Each point is reached from the start by the listed moves, each made once or not at all, plus a little noise. Say if it took an odd or an even number of moves. Then give how often each move was made.

Moves:
(1): 16.6; 11.7; 8.0; -8.6
(2): -21.7; 31.8; 2.3; 6.2
Start: 8.6; 4.5; -3.4; -4.6
Points:
8.8; 4.0; -3.3; -3.5 => even (0, 0)
3.9; 47.7; 6.5; -6.3 => even (1, 1)

Moves:
(1): 21.1; -9.6; -2.4; -4.7; -2.3; -2.4; 5.2; 6.1; 1.7; -7.1; -6.4; -3.3; -4.3
(2): 8.1; 13.3; 12.6; -9.4; 5.1; 4.3; 9.4; 0.3; 3.5; 7.7; -4.6; -7.2; 11.8
(3): 2.9; -5.2; 20.1; 10.8; 10.1; 2.6; -8.3; -0.3; 6.7; 8.7; 2.8; 7.1; 5.1
(4): 5.7; 2.4; 5.0; 21.6; -0.1; 7.8; 2.6; -12.6; 0.6; -8.6; 0.1; 0.1; -4.5
(5): 6.7; -4.7; -4.8; 0.0; 16.5; 6.7; -2.1; 3.0; -1.6; -1.3; -4.0; 4.6; -5.8
(6): 4.2; 6.6; -4.0; 4.0; -21.7; 28.1; -6.7; 18.2; 1.5; 3.1; -11.1; -2.5; -1.8
(7): -19.4; -12.2; 1.1; 2.9; 10.1; 7.3; 36.7; 7.9; 16.3; -2.8; -5.0; 10.6; 3.0
(8): -9.7; 13.5; -2.6; 11.2; 2.7; -9.9; -0.8; 24.3; -15.0; 9.7; -15.6; 8.8; 6.1
(9): -4.3; 1.1; -6.2; -5.3; -0.1; -10.0; -12.6; 2.0; 24.8; -11.4; -10.7; 6.1; 6.1
(10): -1.7; 2.1; -4.8; 9.2; -6.8; -6.9; 8.7; -9.0; 6.1; 16.9; -11.3; -8.6; -15.1
(11): 0.4; 4.1; -7.2; 4.9; 3.2; 4.2; 1.7; 10.7; -2.0; 3.3; 18.5; 5.7; -1.2
Start: 7.6; -4.5; -12.1; 10.7; -22.2; 5.6; 5.9; -6.9; 5.9; 11.8; -1.9; -13.6; -3.0
Points:
29.9; 7.2; -31.8; 47.3; -34.1; 18.7; 0.4; 25.6; 23.9; 12.5; -60.9; -8.2; -21.4 => odd (1, 0, 0, 1, 1, 1, 0, 1, 1, 1, 0)
18.0; -7.3; -6.7; 25.4; -16.4; 5.6; 55.2; -11.4; 58.4; 6.9; -39.0; -17.2; -6.5 => even (1, 1, 0, 1, 0, 0, 1, 0, 1, 1, 0)
7.0; 6.6; -9.9; 36.7; -14.0; -4.8; 54.8; 12.0; 43.3; 15.8; -54.7; -7.0; 0.7 => odd (1, 1, 0, 1, 0, 0, 1, 1, 1, 1, 0)
